Rows are points. Each copy is the shape, with its points in the same order, turned, moved and blurred by noise. Say if it was mirrored as well.

Shape, 8 rows:
[[-0.76 -0.08]
 [ 0.76  1.61]
 [ 0.06  0.68]
 [ 0.50  1.70]
 [ 0.36 -3.40]
 [-0.98 -2.90]
 [ 0.02 -1.28]
 [-1.06  0.55]]
Copy 1, 8 rows:
[[-0.22  0.23]
 [ 1.59 -1.11]
 [ 0.79 -0.51]
 [ 1.43 -1.34]
 [ 0.39  3.60]
 [-0.88  2.85]
 [ 0.37  1.52]
 [-0.40 -0.56]]
Copy 1 is: mirrored
Copy 2, 8 rows:
[[-0.45 -0.50]
 [-0.08  1.90]
 [-0.27  0.65]
 [-0.42  1.97]
 [ 2.17 -2.54]
 [ 0.77 -2.76]
 [ 0.58 -1.14]
 [-1.11 -0.07]]
Copy 2 is: only turned

Shape (9 x 4):
[[ 0.14  0.77 -0.59  1.16]
 [-0.89  2.14 -0.36 -0.86]
 [-1.77  2.16 -1.85  1.70]
 [ 0.45  0.73 -2.05 -0.01]
 [-1.29 -0.93  0.04  2.13]
 [-0.95  0.15  0.12  0.08]
 [ 0.04 -1.04 -0.36  0.26]
 [-1.48  1.68  1.58  0.57]
 [ 2.57  0.99  1.67 -2.65]]
Copy 1 (9 x 4):
[[-0.19  1.02 -1.17  0.51]
 [-1.17  2.32 -0.23 -0.72]
 [-2.14  2.08 -2.29  0.40]
 [ 0.11  1.12 -2.27 -1.52]
 [-1.55 -0.85 -0.65  1.68]
 [-1.05  0.24  0.35 -0.09]
 [ 0.13 -0.57 -0.35 -0.59]
 [-1.41  1.95  1.30  1.23]
 [ 2.42  2.05  2.24 -1.75]]
Copy 1 is: only turned
Copy 2 (9 x 4):
[[ 0.75  1.30 -1.04  1.60]
 [-0.58  2.15 -2.00  0.44]
 [-0.05  1.46 -2.87  3.07]
 [ 1.27  0.36 -2.47  0.73]
 [-0.47 -0.11  0.31  2.61]
 [-0.97  0.58 -0.30  0.84]
 [ 0.51 -0.52 -0.34  0.47]
 [-1.55  2.83  0.08  1.18]
 [ 0.80  2.78  0.19 -3.30]]
Copy 2 is: only turned
Copy 3, 9 rows:
[[-0.66 -0.73 -1.35  1.08]
 [-2.24 -0.10 -0.92 -1.19]
 [-2.81 -1.82 -2.03  1.48]
 [-0.35 -0.66 -2.36 -0.44]
 [-0.40 -2.16  0.06  1.75]
 [-0.82 -1.44  0.25 -0.01]
 [ 0.94 -1.25 -0.45  0.16]
 [-2.44 -0.30  0.78  0.73]
 [ 0.89  2.62  0.44 -2.02]]
Copy 3 is: only turned
Copy 4 (9 x 4):
[[-0.94  1.57 -1.16  0.39]
 [ 0.61  2.18  0.52  0.79]
 [ 0.15  2.59 -1.57  2.82]
 [ 0.64  1.99 -2.10 -0.33]
 [-1.79 -0.29 -1.91  1.55]
 [-0.21  0.42 -0.28  0.66]
 [-0.70 -0.08 -1.53 -0.35]
 [-1.19  1.25  1.05  1.54]
 [-0.61  2.10  1.75 -3.51]]
Copy 4 is: mirrored

Shape (11 x 8):
[[ 1.23 -0.38  1.18  1.16  2.23 -0.18 -2.68  3.08]
 [ 0.90  1.19 -0.82 -1.09 -0.35  1.86  0.45  2.33]
 [-0.84  1.75 -1.27 -2.99 -1.02 -2.12 -1.35 -0.56]
 [-0.42 -1.10  0.03 -0.39  1.74  0.37  0.92 -0.19]
 [-1.49 -0.48 -0.44 -1.38 -0.28 -1.64 -1.88  0.67]
 [-0.25  0.22 -0.35  0.11 -0.02 -2.00  0.02 -1.28]
 [-0.47  0.12 -0.53 -1.13 -0.73  0.78 -0.71 -2.72]
 [ 0.65 -1.22 -2.92 -0.59  0.63  0.48 -0.09  1.21]
 [ 1.52  0.80  1.64 -0.69 -3.13  0.46  1.22 -0.41]
 [ 0.96 -1.37  1.83  1.10 -0.39  1.84  0.17 -2.48]
 [ 2.05 -2.22  1.20 -0.78  1.50  0.49 -2.68 -1.11]]
Copy 1, 11 rows:
[[ 0.73 -0.38  3.58  1.13  3.21 -0.59 -2.11  1.47]
 [ 0.63  0.96 -0.25  0.79  1.61  1.66  0.39  2.77]
 [ 2.07 -0.14 -1.32 -2.71  1.24 -2.11  1.33  1.21]
 [-0.95 -1.64  0.41 -0.39  1.16  0.89 -0.58 -0.44]
 [ 1.60 -1.85  0.93 -2.12  0.53 -1.27 -0.37  1.45]
 [ 0.20 -1.04 -0.47 -0.90  0.15 -2.04  0.42 -0.22]
 [ 0.61 -0.11 -2.25 -1.67 -0.32  0.11 -1.67 -0.45]
 [ 0.60 -2.44 -1.25  0.83  1.72  0.73 -0.19  2.20]
 [ 1.80  2.15 -0.35  0.92 -1.91  0.13  0.71 -0.31]
 [-0.05  0.34 -0.15  1.03 -1.53  0.99 -2.97 -2.03]
 [ 2.26 -1.26  0.84  0.04  1.77  0.57 -3.70 -1.50]]
Copy 1 is: only turned
Copy 2 (11 x 8):
[[-1.26  0.41  1.49  0.00  5.11  2.06 -0.33  0.27]
 [ 1.31  0.45 -0.74 -1.02  0.88  1.04  1.75  0.15]
 [-0.82  0.57  0.54 -2.45 -0.82 -3.01 -0.52 -0.40]
 [-0.89 -0.72  1.11  1.07 -0.04  1.75  0.10 -1.63]
 [-1.91 -0.41  0.74 -1.27  0.32 -0.78 -1.09  0.90]
 [-0.75  0.81  0.57  0.93 -0.49 -1.40 -1.58 -0.40]
 [ 0.39  0.89  0.08 -1.42 -1.99  0.59 -1.72 -0.86]
 [ 0.48 -1.78 -1.60 -0.13  0.85  0.60 -0.04 -0.92]
 [ 3.08  1.14  1.22 -0.20 -1.38  0.32 -0.70  1.92]
 [ 1.26  1.77  1.04  1.10 -0.94  3.11 -2.58 -0.66]
 [ 0.44  0.09  1.75 -1.17  2.12  1.59 -3.93 -1.88]]
Copy 2 is: only turned
